Rows are points. The points of each table are mixes of a few directions, plus a little noise. Count the directions of each table, and those that both share. Where both have some left over, give the other angles between the two spaces (their principal angles), to ten degrees, smallest first.
In the rows, 128 means zero.

First (4 x 3):
[[100 168 185]
 [149  98  85]
 [151  96  82]
 [113 150 159]]
Second (6 x 3):
[[134  54 126]
 [128  89 124]
 [111 143 115]
 [122 215 133]
 [173 142 168]
 [ 99 128 101]]
Directions: first 1, second 2, shared 0; angles 50

First (9 x 6):
[[150  34 127 109 132 129]
 [155   7 128 101 132 129]
 [126 137 129 130 128 127]
 [126 146 129 133 128 125]
 [114 188 127 142 125 128]
 [129 118 127 129 129 129]
 [114 189 130 140 126 126]
 [121 160 130 134 126 127]
 [119 173 128 138 125 127]]
Second, 7 rows:
[[147  88 122  99 150 118]
 [123 167 142 159 110 181]
 [134  87 120 107 138 100]
 [125 136 114 106 146  82]
 [165 124 126  97 166 163]
 [ 91 142 138 175  81 124]
 [110 154 132 152 109 129]]
Directions: first 1, second 3, shared 1

First, 10 rows:
[[ 83 125  99 171 142 190 126 153  91]
 [129 125 118  89 103 106 113 114 155]
 [109 123 111  71  82 113 134 111 171]
 [124 113 111 176 151 171 108 143  96]
 [136 127 138  85  98  98 151 109 166]
 [154  95 135  98  90 117 161 101 176]
 [125 116 104 138 131 145  91 132 118]
 [148 174 182 188 201 111 147 154  68]
 [146 115 124 102 110 109 113 112 153]
 [126 167 157 161 174 119 137 149  86]]
Second (10 x 9):
[[120 142 125 120 121 125 130 124 122]
 [144 103 138 155 146 141 118 138 139]
 [107 177 133 142 125 145 111 125 109]
 [196   7 152 191 182 149 116 159 178]
 [128 137 137 154 139 145 112 133 125]
 [102 168 112  86 100 108 144 113 111]
 [ 91 179 100  51  81  88 160 103 105]
 [102 174 118 102 106 119 134 116 109]
 [164  67 144 170 160 145 117 146 153]
 [126 124 121 108 119 115 139 124 129]]
Directions: first 4, second 2, shared 0; angles 30, 40

First (11 x 14):
[[150 125 119 142 105 173 136 127 159 131 139 168 125  90]
 [ 92 117 134 114 150  74 158 130  89 118  88  75 145 176]
 [140 154 137 110 135 156 118 127 172 131 154 167 150  80]
 [132 100 120 144 148  66 107 143  48 165 122  37 113 198]
 [107 119 130 130 140  79 114 128  79 124 113  78 109 185]
 [129 165 139 110 111 192 129 112 212  94 149 225 137  53]
 [120 101 117 153 121  92 117 129  70 130 111  78  89 190]
 [110 165 144 103 122 162 126 110 190  86 137 200 133  83]
 [133 151 136 122 131 134  82 123 141 125 159 149 110 119]
 [127  75 105 166 109 103 164 136  67 139  86  70 106 184]
 [168 136 126 115 135 178 157 144 181 165 151 160 190  48]]
Second:
[[135 200 124 120 198 128 135  83 149 185 116 222 215  68]
 [123 125 140 126  87 156 140 139 151  96 139 103 102 147]
 [113 118 136 133 107 133 134 137 103 114 133  90 102 173]
 [171 106 140 114  98 116 117 121 139 115 134 127 130  82]
 [177 126 144 166  23 110 118  72 123 110 103  70  85 167]
 [111 181 112 162 102 137 132  97 176 144  97 140 131 153]
 [ 39 120 123  99 190 173 150 211 128 110 159 123 118 173]
 [164 112  63 227 107 137  99 102 109 181 100 181  73 131]
 [172  91 161  76 125 103 124 133 103 103 154 108 149  75]
 [103 137 147  96 189 125 142 134  81 143 144 137 166 140]
 [102 100 117  86 175  90 119 182 153 112 127 110 140  96]]
Directions: first 4, second 6, shared 2; angles 60, 90

First:
[[136 142  95 100 170 170 126 136 102  86 111 154 110  98 144 142 182 150
  116 136]
 [122 134 149 139  92 105 145 134 146 144 145 126 134 140 124 130 108 122
  140 140]
 [134 161 102  95 146 169 148 151 108  77 128 171 111  90 155 153 194 158
  123 160]
 [123 184 141 112  69 124 196 178 143  97 172 184 119 106 161 165 170 151
  148 205]
 [118  77 174 179  93  64  99  91 161 207 131  61 159 188  85  90  25  83
  136  79]
 [119 157 161 135  58  94 174 156 158 136 171 149 135 135 137 144 118 128
  150 175]
 [138  83  96 129 206 158  65  87  98 131  76  90 128 132 109 101 122 121
  104  61]
 [134  84 109 136 187 142  71  89 107 145  86  88 132 138 105  99 108 115
  110  66]]
Second:
[[124 143 178 134 106  66 142 110 110 145  98  95 122 117 119 115  69 120
  156 105]
 [126 156 164  94 106 106 135 143 148 138 121 138 111  95 112 107  78 100
  136 173]
 [121 116  66 133 226 218  95 148 100  97 150 186 104 170 118 114 210 159
   95  90]
 [161 167 184 103 122  98  68 155 118 122 131  86 122 117 105  42  52 104
  144 119]
 [116  83  52 148 114 166 137 131 135 154 148 105 139 134 147 186 200 150
   86 132]
 [125  93  44 137 151 178  88  75 145  86 183 177 168 178 167 134 190 160
  109 130]
 [ 91 120 133 135 105  93 192 110 125 165  95 133 104 105 126 180 121 128
  133 136]
 [160 145 202 139  95 102 169 150 143 120  99 105 151 108 132 146 104 102
  166 138]]
Directions: first 2, second 6, shared 0; angles 40, 40

First (8 x 32):
[[ 99 127 137 104 140 142 132 134  95 106 108 122 137 103  96 131 124 108
  130 129 158 124 158 144 132 159 142 125 108 121 123 117]
 [118 128 132 118 133 133 129 131 113 119 121 126 131 118 114 130 126 119
  129 128 141 126 140 135 130 141 135 127 120 124 126 124]
 [159 128 118 154 115 112 122 122 165 153 151 133 119 158 165 124 133 150
  126 129  95 133  92 111 124  95 113 131 151 133 134 141]
 [106 127 136 109 137 139 133 134 101 111 111 124 134 107 101 132 123 112
  131 127 155 126 154 141 131 153 139 125 111 122 124 121]
 [171 128 115 164 112 107 122 119 179 162 160 135 116 168 180 122 135 160
  124 128  79 133  80 105 122  82 105 133 160 138 138 143]
 [ 98 128 138 102 140 143 133 135  92 105 107 123 137 101  93 132 123 107
  131 128 160 123 160 144 133 159 142 125 105 121 122 118]
 [224 129  97 211  91  79 113 108 246 204 199 144 101 217 243 115 144 199
  119 129  20 141  20  74 114  24  81 140 200 150 150 161]
 [ 49 127 153  61 159 169 139 144  33  66  71 116 151  54  33 139 115  70
  135 128 216 118 215 172 140 213 168 118  70 110 112  98]]
Second:
[[136 162 134 107 143 117 130 143  94 142  94 171  95 131 177 107 165 116
   71  64 127 164 134  56 140 140 140 154  79 122 141 122]
 [145 125 165 102 141 106 106 125 160 170  95 116  96  99 150 128 144 130
  158  98  84 172 176 144 120 178 114 130 141 125  96 116]
 [164 143 183 108 137  83  81 123 123 225  85 160  70 130 167  95 146 104
  115  96  88 170 211 128 120 173 101 214   7 169 148 163]
 [121 126 100 159 126 162 159 116 135  37 156  99 151 122 101 181 138 130
  141 138 145 104  77 143 142  73 168  42 207  72  96 125]
 [127 124 106 162 117 152 145 114 123  72 159 108 150 139  94 161 120 122
  135 159 149  87 100 153 135  71 151  92 144 107 128 149]
 [130 119 130 135 131 136 132 117 154  98 133  98 132 111 114 157 134 131
  160 132 118 127 125 156 129 122 138  80 182  99  96 124]
 [141 150 149 105 140 107 115 137 111 169  93 165  92 128 171 102 154 117
   94  79 114 166 156  86 130 156 123 170  69 140 141 128]
 [122  93 114 177  97 146 125 104 135 108 191  89 177 154  52 147  69 129
  172 232 151  49 116 216 118  74 116 129 120 154 152 171]
 [ 98 114 119  86 129 119 129 157 140 171 121 134 147 116 142  80 101 160
  132 132 129 150 120 103 113 197  92 156 172 161 133  73]
 [ 96 127  80 135 119 153 161 143  99  82 158 139 169 147 115 121 108 142
   99 151 176  95  65  94 133 100 139 113 159 126 150 109]]
Directions: first 1, second 4, shared 0; angles 90

First (11 x 32):
[[115 156 183 146 120 129 123  60  81 117 121 122  79 170 124 129 162 108
  111 112 135  66 161 201 118 150 123 129 140 140 116 159]
 [194  90 142 139 107 155 125 112  92  89  98 181 158 166  92 171  84  86
  151 113 152 135  88 149  81  67  96 130 175 152 162 161]
 [118 120 160  97 120 112 119 119 166 172 155  84 124 131 193 109 178  98
  128 150  79  88 166 179 112 152 144 158 106 119 128 130]
 [127 169 150 147 163 126  63 100 130 102 114 125  84 185 109 141 120 141
  154 149 142 122 154 131 104  81 111 133  85 154 125 118]
 [153 132 161 137 123 147 114  84  94 134  89 161  99 195 126 136 116  79
  130 103 144  91 133 207  83 116 102 116 142 139 153 171]
 [ 81 125 162 109 149 143  72  86 101 114 105 148  91 203 107 106 116 119
  163 187 101  82 140 145 119 112  98 126 139 130 150 162]
 [175 132 112 169 103 130 181 132  93  90 131 141 152  82  91 167 120 142
   97  65 181 161  99 110 140 127 137 119 158 142 107 119]
 [120 158  34 126 175 121 121 217 198 179 108 137 129  94 142 102  78 173
  127 112 150 212 114  51 147 127 138  90  57 107 133  75]
 [113  92  28  95 136 135 171 230 179 185 115 157 181  61 143  90  74 150
  123 123 121 205  76  45 164 155 137  91 126  83 152 105]
 [ 88 109 144 109 120 104 121 133 146  89 195  70 157  74 125 128 175 173
  144 198  80 125 139  59 173 131 153 175 134 128  93  94]
 [125 125 130 133  91 108 198 134 127 138 175  84 151  46 155 128 185 139
   81  93 123 121 137 131 167 192 169 142 147 115  89 113]]
Second:
[[134 171 183 149 141 140  98 134 128 125 114 128 161 151 112 184 149 134
  146 126 146 156 191 123 165 176 136 143 108 156 156 116]
 [150 173 207 106 171 133  73 185 178 127 140  82 180 177 125 165 184 176
  164 117 178 206 191 162 165 156 155 136  77 149 161  74]
 [150 106 177  81 151 139  82 191 206 144 140 125 199 133 158 119 152 131
  171 165  85 174 130 109 131 130 132 154 111 135 208  97]
 [134 131 110 168 114 126 164  60  71 106 124 186  83  99  87 132  96 123
   90  91 120  44 109 112 103 107 114 108 165 132  96 153]
 [158  88  81 127  94 134 183  56 115  93 120 162  85  98 123  84 103 114
  117  71 137 109  18 118  65  58 107 109 123 129 116 137]
 [ 91 135 108 119 139 107 119 160 121 163 143  97 122 138 132 138 126 141
  121 156 132 110 184 149 153 154 144 121 137 100  83 131]
 [148 171 186 151 139 140  89 179 144  89 109  72 148 162 148 127 177 130
  134 133 166 242 123 155 162 150 126 155 115 163 194 113]
 [131  48  55  70 114 115 170 108 154 150 160 157 105  88 143  58  92 126
  126 122  90  69  42 117  60  49 125 104 137  84  93 128]
 [ 96 137 104 160 124 111 131 138  81 138 128 132  90 114 119 120 106 120
   83 160 102  67 151 130 142 143 121 124 188 111  95 164]
 [ 89 121  67 144  89 133 170  72  83 144 103 137 108 115 132 158  94  83
  128 138 128 102 142 105 138 159 123 127 119 119  82 166]]
Directions: first 6, second 6, shared 1; angles 50, 50, 70, 90, 90

First:
[[140 142 132 160 107 146 121 118 135 104 127 134 114 103 128 128 130 141
  133 130  88 138 121 142 143 151 129 108 148 140  96 139]
 [133 120 112 176  93 128 115 104 129 113 131 140 113 112 149 111 134 101
  146 148  41 158 106 159 145 160 111  96 149 100  64 171]
 [122 129 104 152 102 117 145 126 116  98  85 134 133 121 144 117 165 136
  127 136 110 135 163 140 151 153 126 140 131 113 121 165]
 [148 128 135 114 144  76 158 110 139 103 145 135 125 130 144  88 144 100
   95 125 161 151 155 122 126 109  82 156 133 122 150 100]
 [101  96 125  90 187 134 115 159 119 172 150 100 132 167 100 151  89 146
  129 120 198 102 112 105 122  92 156 147  91 123 169 104]
 [111 108 139  95 189 146 118 158 122 157 152  97 124 157  94 157  84 166
  121 115 211 101 118 106 131  94 159 147  96 146 173  87]
 [135 149 151 142  69 150 132  99 108 135 103 138 133 129 161 149 129  96
  146 145  89 138 135 160 127 155 120 103 132 139 105 131]
 [129 136 141  95 174 137 124 156 145 136 148 117 130 126  90 138 113 169
  113 103 189 101 122  93 112  98 150 143 122 159 169  90]
 [131 144 114 129  86 118 124 122 139 135 111 155 149 109 140 113 165  98
  143 130  65 128 121 123  96 141 119 112 149 110 105 165]]
Second:
[[132 131 129 127 121 115 131 119 130 127 130 134 131 128 137 118 135 109
  127 129 118 136 128 129 122 126 115 127 132 123 125 129]
 [103 120 126 137 168 190 106 172 115 130 116  93 115 132  80 180  93 225
  137 115 179  89 124 120 164 129 199 132 105 164 147 124]
 [108 123 124 136 160 180 110 166 119 129 117  98 116 132  88 169  99 207
  135 117 169  97 124 121 159 130 187 131 109 156 145 125]
 [127 128 128 128 130 130 128 130 128 129 128 127 127 128 127 130 128 130
  128 128 130 127 127 128 129 127 130 129 126 129 129 127]
 [140 132 130 123 108  98 139 104 134 127 135 146 135 127 153 103 145  79
  124 134 102 147 130 132 109 128  92 127 139 111 118 130]
 [113 124 127 133 150 162 117 152 122 129 121 110 122 129 102 157 108 179
  132 120 156 109 124 124 146 130 166 131 115 146 140 125]
 [139 131 129 125 110 101 138 109 133 127 134 142 133 126 150 106 143  86
  124 134 105 145 131 132 112 127  97 127 137 112 119 130]
 [158 140 133 116  78  50 156  73 143 128 145 170 145 123 187  65 172   7
  116 145  64 175 136 139  82 125  40 124 157  85 104 136]]
Directions: first 6, second 1, shared 1

First, 9 rows:
[[139 139 105 121 119 170 172 128 101 117 114 157  87 157  87 155 117  91
  140 105 132 119  90 107 115 126  93 142 138 130 113 113]
 [130 117 141 125 133  84  99 132 135 124 136 101 146 115 155 108 135 141
  120 137 123 128 148 134 141 121 153 126 124 139 126 136]
 [105 127 148 146 137 128  99 119 165 156 140 121 170  96 155 112 135 174
  119 152 130 146 161 156 127 141 149 106 117 105 158 140]
 [115 114 157 135 139  72  72 128 161 140 146  90 177  92 181  93 142 174
  112 155 122 139 174 153 145 129 174 110 116 127 146 146]
 [125 119 141 128 133  95 101 130 140 130 136 107 149 113 154 111 135 146
  120 139 124 131 149 138 138 126 151 123 123 132 133 136]
 [135 158  85 128 112 244 221 119  93 128 100 202  63 175  42 186 106  74
  153  91 140 120  59  99  94 137  52 145 144 110 116 100]
 [139 126 121 118 124 119 137 133 111 113 125 126 111 141 120 132 126 108
  132 119 127 120 116 116 131 120 122 138 133 141 114 124]
 [117 130 134 137 131 137 122 123 143 142 131 130 144 116 134 125 130 145
  125 137 129 136 139 140 124 135 132 118 123 116 142 132]
 [146 123 121 111 124 102 132 137 104 104 124 117 106 145 123 128 126 100
  131 116 123 115 116 110 136 114 126 143 135 152 104 123]]
Second (11 x 32):
[[139 131 111 117 119 155 153 128 103 119 119 153 108 159 102 156 128  83
  134 114 126 121 100 115 114 123 106 142 143 126 110 123]
 [133 119 126 118 123 114 113 131 122 125 132 129 141 139 138 135 140 106
  126 134 123 129 129 131 129 118 136 132 137 129 118 135]
 [115 127 137 139 130 145 112 121 149 153 134 138 160 117 142 134 140 139
  124 146 129 143 142 151 119 136 137 115 129 103 146 139]
 [127 140 123 134 131 141 153 131 123 121 121 129  99 126 108 123 115 140
  130 111 133 120 116 114 129 134 113 132 122 138 129 114]
 [ 88 140 163 171 157 113 103 120 191 159 139  89 156  54 160  66 114 249
  113 144 139 144 180 153 145 159 156  91  89 120 186 127]
 [164 127 105  96 115 111 165 143  70  80 113 127  65 172  94 144 118  59
  139  93 124  99  84  84 133 104 101 164 145 170  82 111]
 [110 123 160 143 145  66  83 131 165 135 143  76 158  77 176  74 129 200
  111 146 126 134 177 147 154 134 171 108 104 141 153 135]
 [137 128 103 116 108 193 154 121 105 136 118 184 126 174  96 187 139  62
  142 125 126 134  92 127  97 125  96 139 154  99 110 132]
 [121 135 143 141 142  98 123 132 145 123 129  94 118  97 137  90 113 180
  120 123 133 124 145 124 147 135 137 120 107 146 142 119]
 [142 123 114 110 116 135 134 130 104 119 125 145 123 158 118 155 138  79
  134 125 122 123 107 122 119 117 119 140 145 127 105 132]
 [128 121 129 124 123 134 114 125 129 137 132 141 153 136 137 145 143 112
  128 141 126 136 133 141 120 125 134 124 138 113 127 139]]
Directions: first 2, second 3, shared 2

First:
[[102 126 131 168 154  96  90 108 155 125 133 137 138 102 104 126 130 150
  110 112 129 134 129 144  91 201 121 145 119 128 121 148]
 [106 126 127 161 151 102  96 111 150 125 132 137 137 106 108 127 130 148
  112 114 128 132 130 141  97 189 122 141 121 127 123 144]
 [164 131 126  71  90 173 181 157  90 133 122 113 111 165 162 130 124  99
  155 151 126 119 125 105 179  24 138 105 141 128 136 101]
 [152 130 126  91 103 158 164 148 103 132 123 118 118 153 150 129 126 108
  146 144 127 122 126 114 162  60 134 114 137 130 133 111]
 [110 127 129 154 147 107 102 113 146 125 131 135 135 110 112 126 129 142
  115 117 129 132 129 140 103 177 122 139 122 128 123 139]
 [164 131 126  75  91 172 180 156  91 132 121 114 113 163 160 130 125  98
  155 150 127 121 127 107 176  28 138 107 142 128 137 101]
 [145 130 126 103 110 150 154 142 110 129 126 121 121 145 143 129 126 114
  140 139 127 124 128 117 153  79 133 118 135 128 131 115]
 [122 127 129 137 136 120 118 125 134 128 129 130 131 123 123 128 127 133
  124 123 129 130 128 132 119 145 126 132 127 127 126 133]
 [ 85 123 132 192 172  77  66  94 173 123 136 144 146  84  91 125 132 165
   97 101 130 138 131 154  70 249 116 153 112 127 117 160]]
Second, 11 rows:
[[136 128 127 115 120 137 140 134 119 130 126 125 125 136 135 128 127 122
  134 133 128 127 128 123 139 105 131 123 131 128 130 122]
 [107 123 134 174 161  89  96  98 150 120 143 142 139 101 107 132 125 156
  106 101 130 135 143 145  95 208 126 136 111 125 117 153]
 [152 109 151 167 162  83 151  68 106  99 180 148 125 123 133 162  98 168
  112  64 137 138 209 131 138 177 159  88  90 115 106 162]
 [143 139 116  70  85 180 156 174 110 143 100 109 117 156 149 115 139  88
  155 173 123 117  91 111 159  32 123 130 155 135 145  94]
 [ 99 132 124 150 141 115  90 128 157 134 116 131 139 107 107 116 139 135
  116 132 125 130 106 140  95 176 113 154 131 131 129 134]
 [155 125 131 105 114 143 164 130 101 123 137 124 119 149 148 137 119 120
  139 125 130 125 147 116 160  81 142 105 126 126 128 121]
 [111 122 134 170 158  91  99  99 148 119 142 140 137 104 108 133 125 154
  108 103 131 135 144 142  98 202 127 134 112 125 117 151]
 [126 139 116  92  99 163 133 166 127 144 101 114 123 141 136 112 142  99
  145 166 123 121  88 119 139  72 115 140 151 135 143 103]
 [155 131 125  85  98 163 168 152  99 131 122 117 116 156 154 130 125 104
  148 146 127 121 126 111 166  50 136 112 139 128 136 107]
 [ 87 127 128 180 163  88  70 106 170 127 127 141 145  90  92 120 135 155
  102 113 128 135 119 151  74 229 113 156 118 129 122 152]
 [136 133 122  97 105 156 142 154 120 137 113 118 122 143 139 121 134 107
  143 152 126 122 108 119 144  77 125 130 143 131 137 109]]
Directions: first 1, second 2, shared 1
